Each row is a point. Each copy is the shape, with its points in the same order, turned, moved and blurred by noise. Is it also mirrored, or only turned?

Shape (9 x 3)
[[ 15   6 -14]
 [  7  -8   7]
 [ 22 -13 -41]
 [-15 -38   1]
 [ 16  35  23]
 [ -9  -5  50]
 [ 24  -9 -21]
 [-10  51 -39]
 [ 17   9  29]]
Copy 1 (9 x 3)
[[-26  19 -14]
 [-14   6   6]
 [-56  11 -25]
 [-19 -33  -2]
 [ 11  43   7]
 [ 24  -3  32]
 [-44  16  -8]
 [ -3  42 -60]
 [  1  23  21]]
Copy 1 is: mirrored
Copy 2 (9 x 3)
[[ -3 -15   0]
 [ -2   6   3]
 [ 22 -41  -6]
 [ 35  13  24]
 [-44  12 -11]
 [-11  46  18]
 [ 10 -21 -14]
 [-45 -48  25]
 [-18  24 -11]]
Copy 2 is: only turned
Copy 3 (9 x 3)
[[  9 -10  16]
 [ -3  13  17]
 [  3 -35  41]
 [-42   7  26]
 [ 30  19 -13]
 [-11  55  -6]
 [  8 -14  36]
 [ 16 -47 -25]
 [ 16  27  12]]
Copy 3 is: only turned

Shape (10 x 6)
[[ 10 -21   0  -7   7  11]
 [  5   1  27  27   2  -8]
 [ 17   6  -7 -11 -11 -11]
 [ 10  41  -3   7  -9  22]
 [ -6 -29 -13  13   0  -9]
 [ -5  -6  15   3 -17 -24]
 [ 15  25   9  14 -32  -3]
 [ -1  14  11 -13  12 -24]
 [-26 -30  17  -8   6   2]
 [ -5  -4   5  -1  20  15]]
Copy 1 (10 x 6)
[[  1 -27  -4  -3 -10  -7]
 [ 18 -19   3  41   7   7]
 [ 14 -14  -2 -10  25   7]
 [ 60  -4 -14   0   1  11]
 [-16  -2 -10  13   3 -13]
 [  3  -7  18  18  25   0]
 [ 44  -7  -1  16  30  -3]
 [  6 -10  14   5  13  34]
 [-15  -9  28  11 -18  -8]
 [ 10 -15  -1   6 -21  10]]
Copy 1 is: only turned
Copy 2 (10 x 6)
[[ 10   6   9   4  -4  18]
 [ 16  14   1  -8 -14 -29]
 [-22   5   5  11   7  -2]
 [-26  30  35 -22   3 -13]
 [ 13  17 -23   0   3  15]
 [ -7  -5 -19  -4  -9 -16]
 [-31  22   7  -6 -16 -26]
 [ -3 -14   5  -5  20 -21]
 [ 22 -16 -12 -21  -9  16]
 [ 16   6  17 -17   5   8]]
Copy 2 is: mirrored

Shape (14 x 8)
[[ -5 -24 -18  -9  29 -33  -2   0]
 [  7  23  -1  15 -29 -20 -15   3]
 [  2 -16  -9 -12  35 -14 -14  16]
 [  9   3  26   1 -25  -9  14  -3]
 [-10 -27   2 -14  34 -21 -14  30]
 [-13  23  28  17  -6 -27 -11  19]
 [ 23 -41   4  32  26 -25  -9   5]
 [  6  20   6   3  -4 -25  20  29]
 [ 12 -19 -10  37 -12  32   8 -16]
 [ 19 -23 -28  13   4  54 -22 -18]
 [ 36 -15 -19  17 -16  20   5  -1]
 [ -4  49  16  -4   2 -20   7  26]
 [  0   2 -20  30   6  28  -8 -24]
 [ -8  -8  -9  22 -23  11   5  17]]
Copy 1 (14 x 8)
[[-20  -9 -15   7   2  -9  49  -2]
 [ -5 -10 -16 -35  26  27  -6  -8]
 [ -3  15  -7   8   6 -10  43   5]
 [ -8 -18  11 -22   3   8 -16   5]
 [-23  25  -4   8  13 -23  38   9]
 [ -7  -4 -18 -35  33 -12 -10  11]
 [-11 -18  31   5  37  -3  46   6]
 [ -8  -5  -3 -35   8 -15   0 -21]
 [ 15 -22  22  26  23  30  -7 -16]
 [ 27  12  18  47  14  48  13 -12]
 [ 12  -4  31   2  10  34  13 -27]
 [ 12   3 -28 -48   9 -20  -9  -6]
 [ 32 -15  -7  28  25  28   4 -13]
 [-11  -2   4   9  25  16 -15 -27]]
Copy 1 is: mirrored
Copy 2 (14 x 8)
[[ -3 -48  15  16 -23  12  20  -7]
 [ -1  -3  21  11  -5  -6 -41  10]
 [  6 -32  35  13  -4   9  22 -19]
 [ 12   3   6 -13  -5   0 -14  30]
 [ 12 -32  48   3 -16  19  25 -16]
 [ 33  -6  38   0 -22 -10 -31   8]
 [ 25 -29  26  46  -5  28  18  25]
 [ -2   0  36   5 -27 -22  -1  19]
 [  4  24 -17  37   8  31  -1  10]
 [ -6  15 -12  39  37  41   6 -22]
 [-17  15   0  31  18  22   4  19]
 [  8   4  37  -4 -22 -43 -18   0]
 [  8  13 -17  42   7  15 -15 -19]
 [ -5  22  16  15 -21  25 -10   2]]
Copy 2 is: only turned
Copy 3 (14 x 8)
[[ 21  -7  16 -28 -23 -31 -12  -1]
 [-18   0 -15  -7  26 -34   3 -26]
 [ 14  -2  35 -22 -11 -10 -10  -2]
 [  4   1  -9  31   9 -29  15 -22]
 [ 22   7  44 -20 -16 -13 -18 -15]
 [-15  21  18  -1  13 -42  10 -41]
 [ 47  34   5 -28   4 -18   3  -3]
 [-18  16  15  18  13 -45 -15  -7]
 [  4  27 -44  -2  -1  12   5   5]
 [  1   2 -30 -20   0  46   5  11]
 [  9  10 -32   3  20   6 -10  14]
 [-41   9  29  15  16 -43   4 -13]
 [-16  20 -34 -21  -7   9  14   8]
 [ -5  27 -21   5   2  -5 -19 -20]]
Copy 3 is: mirrored
Copy 4 (14 x 8)
[[-20 -18   6  15 -22 -10  22  -6]
 [ -9  13 -27 -23  -7   2 -29  10]
 [ -1 -15   5   6 -20   8  28  -7]
 [ -7  25  10 -22   8   5 -25 -14]
 [-10 -10   6  -6 -12   1  43 -13]
 [-28  13  -8 -41   1  14  -3  14]
 [-12 -34  15 -24 -41  -2  -1 -34]
 [-27  20  -6  -7   0  31  -5 -14]
 [ 24 -41   7 -12   9  -1 -46 -18]
 [ 60 -43   6  -1  -2 -10 -19  -8]
 [ 30 -15  -2  -1 -11  10 -37 -30]
 [-22  32  -7 -11   4  37  -3  19]
 [ 22 -43   6  -2   6  -2 -33  10]
 [  7 -15 -20 -15  22   6 -21 -19]]
Copy 4 is: only turned

Shape (15 x 11)
[[  6 -32   3 -11   4   9  -9 -14  17  -4  23]
 [ 12 -31 -25  22  16  18 -25   5   3   5   1]
 [ -7 -31 -16 -19   8   7 -24  -8 -17  15 -15]
 [-20  17 -28  -3  30 -25  18 -29  12  31  27]
 [-13  15  12 -23 -21  -9 -26 -31   0 -21  17]
 [ -9 -24   1 -14   1  -3  -6  -5  -3  11  15]
 [ 26 -18  18  15   9 -25 -13   6 -26 -11 -23]
 [-16 -18  20  -1 -15   8 -23   1  20  15 -19]
 [-12  -5 -20 -23 -21   5  10 -18  12 -17  28]
 [ 28   7 -10  -9  -8 -25   8   6  32 -20  -9]
 [ -7 -14  16 -14 -14  12  17 -10   6   5   5]
 [ 12 -22 -17 -12  28  -8 -12  -5  20  26  14]
 [ 34 -23 -22  12  32   8  20 -38 -16 -23 -26]
 [ 29  17 -27  -8 -15  -9  12 -26  29  21  22]
 [ 34   2  11  -3  10  25 -22   6 -17 -24 -23]]
Copy 1 (15 x 11)
[[-21 -23   9   0  13   1   3 -10  -8  -2  25]
 [ 29 -19   5  27  11   2  -4 -17  -3  -4  33]
 [  1  -5  27  40   5 -11  -5  -3   3  22  10]
 [-23  19 -48   5  18 -23 -12 -12  26  29  25]
 [-31 -10   9 -18   9  23 -29   0   8  23 -19]
 [-15  -6   6   9   5  -8  11 -10  -3  17   7]
 [ 21   8  21   4 -46   0  -8  -7   6 -12   3]
 [ -5  15  26  15  26   6   0 -16  -7 -13 -15]
 [-23 -31 -12  -8  25   3   4  16  18  17   0]
 [  5 -11   1 -30   5 -27 -16  10  25 -26   1]
 [-26  -4  -2   9   9   2  14  11  -4  -9  -8]
 [ -8  -4  -1  10  15 -34  -8 -22  -2   7  35]
 [  1 -15  -3  34 -32   2 -19  26  32 -25  46]
 [-19 -28 -41  -3  17 -32 -26  -9  16 -10  -4]
 [ 22  -8  22  10 -17  10 -32  26 -21 -18   7]]
Copy 1 is: only turned
Copy 2 (15 x 11)
[[-22   4  -1  -1  20   5 -13 -15  -2 -25   6]
 [-26   3   9 -18  13   2  27   4   4 -12  42]
 [-31 -13  -3  -4  24 -19  -5  17 -23   6  22]
 [-25   6  -1  40 -18 -49  -7  -2  36  -8  10]
 [ 12  11   1  34  -2  11 -37 -16 -19   6  13]
 [-22   3 -10   4  11  -5 -20   6   0 -11   6]
 [-21  -3 -19 -11 -32  20   7  32 -32  -8  31]
 [  1  -3 -30   6  27  11  12   5 -17   4   4]
 [ 15   3  18  16  14 -12 -27  -8   6 -25   3]
 [ 19 -21 -16  14 -23  10   1  -1   5 -39  32]
 [  9  -2  -9  -2   8  -3 -17  -1  -1 -12 -19]
 [-40 -11 -11   4   2 -17   1  -4  17 -20  30]
 [-22 -17  30 -11 -38 -17  27   7 -37 -43   2]
 [ 11   7 -11  11 -19 -38 -13 -34  12 -25  31]
 [ -3 -23  13 -25 -20  25  12  -1 -30  16  24]]
Copy 2 is: only turned
Copy 3 (15 x 11)
[[-17 -12  23   4  19 -15 -10 -32  -1 -11 -11]
 [ -9  13  15 -15  17   0  -5 -51  21  21  -7]
 [ 21   3  16  -4  37 -14   1 -21  12  12  13]
 [-30  59  21  31   6 -33  -3   1   5 -15  17]
 [ 15 -10  11   7  -9 -13 -26   2   9 -46   7]
 [ -3   6   8  15  31 -10 -10 -20  -3  -7   3]
 [  8  10  -7 -21  23  11 -39   6   5  22 -27]
 [ 12  -2  31   1  25  34  -5 -19  -3 -12   5]
 [-18  -9   4  10  -7 -25 -12 -23 -15 -27  28]
 [-31  14   5 -41   0   1 -20   1 -20 -19   3]
 [-13 -13  10  20  13   9  -2  -6 -17  -6   8]
 [-25  26  24  -5  39 -21   4 -23  10  -6  -4]
 [-20  -1  19 -18 -10 -30 -17   5   4  60  -9]
 [-58  13  14  -6   7 -13 -12  -1  16 -25  31]
 [  6 -19  -7 -33  -1   9   3  -2  21  14 -26]]
Copy 3 is: only turned
Copy 4 (15 x 11)
[[ -7 -30   1  13  22  18  -1 -11 -21 -20   7]
 [-10   5   7  38  31  13 -19  11  -3  -2  13]
 [-24 -16   3  31  28 -23  -5 -14   4   9   1]
 [-20  16 -55  -2 -13   7 -10 -29   6 -20  -7]
 [-19 -17   7 -15  -9 -17  27 -27 -28 -18  29]
 [-11 -22  -4   5  21  -1  -5 -24   3  -5   4]
 [ 21   6  31  18  23 -27  17   2  22 -24  -2]
 [  9 -28   0  -4  22 -33 -22   3 -21   0  16]
 [-33 -19   0 -21   2  21  10 -20 -25  -4  -1]
 [ -6 -14  12 -12 -17   1   6  26  -4 -32 -19]
 [  7 -26  -7 -14  22   0   9 -12 -18   5  -9]
 [-16 -22 -25  29   9   8 -19  -2   9 -24   2]
 [ -5  26   6  41  30   5  32  11 -15 -16 -41]
 [-29  -8 -39 -17  -2  18  17  23  -2 -26   4]
 [ 15  -7  27  38   3 -12  31  19  -9   8   9]]
Copy 4 is: mirrored
